Each point is reached from the start by the listed moves, each made once or not at all, plus a little noise. Is the number of moves made odd or even? Then give how often each move was made.

Moves:
(1): [ 40 -54  23  -2  10 -58]
(2): [  9  55  12  23  13 -44]
(3): [ -2   4  55  -2 -13  15]
Start: [-20   3   6   1  15   4]
Points:
[ 21 -52  29   1  26 -55] -> odd (1, 0, 0)

Moves:
(1): [ 30   3  18 -30  -8   3  30  30  -3  -7   7   6  12  19]
(2): [ -9  12 -33  -7  22  -5  -9  -4  10 -32  16  12  -8  16]
(3): [ 22  16  14  -1  37  10  12 -16  -3 -15   7  -7   1   1]
(4): [ 31  25 -38  12 -13 -26 -10 -12  -8   9  44 -28  -8  -9]
(5): [ -6 -22 -34  15  24  -9 -21 -21   6  24   6  20 -14 -16]
(6): [ 21  21   3   0 -11  28  24   8   6  -8 -18  -4  18 -20]
(7): [-24 -12 -21 -13  18   4  24 -18   4  -5 -17 -14 -16   6]
(8): [-18   1  15  -4  -2  16   3   9 -17  -5 -18   8 -27  -8]
(9): [ -5 -29 -31  47  34   2 -15 -14   4 -33  22 -25   2 -30]
(10): [  6  13  10 -29 -21 -11  -1  13  29  19  15  -2  -2 -10]
(11): [-30 -23   6  -1 -35  17   6 -36  -4  -9  42  -4   4 -22]
Start: [ -7   7   5 -24 -49 -25  12   6  32  13   8  21  -5   7]
Points:
[ 56  19 -38 -24 -54 -55  16  24  55   0  97 -28  -3 -23] -> even (1, 0, 0, 1, 0, 0, 0, 0, 1, 1, 0)
[-16  20 -29 -31 -26 -29   4   1  40 -20  25  34 -13  23] -> odd (0, 1, 0, 0, 0, 0, 0, 0, 0, 0, 0)
[-13 -17 -63  19  -8 -17  30 -88  26 -39 108 -56 -21 -46] -> odd (0, 0, 1, 1, 0, 0, 1, 0, 1, 0, 1)
[  3  11 -36 -72 -95  -3  66 -22  45  31  69   4 -37 -52] -> even (1, 0, 0, 1, 1, 1, 1, 1, 0, 1, 1)
[ 21  22 -29 -54 -97   2  86 -20  27  -5  67 -21   4 -17] -> odd (1, 0, 0, 1, 0, 1, 1, 0, 0, 0, 1)
[ 53  35   2 -30 -65  16  60 -12  36 -35 111 -34  -7 -71] -> even (1, 0, 1, 1, 0, 1, 0, 1, 1, 1, 1)
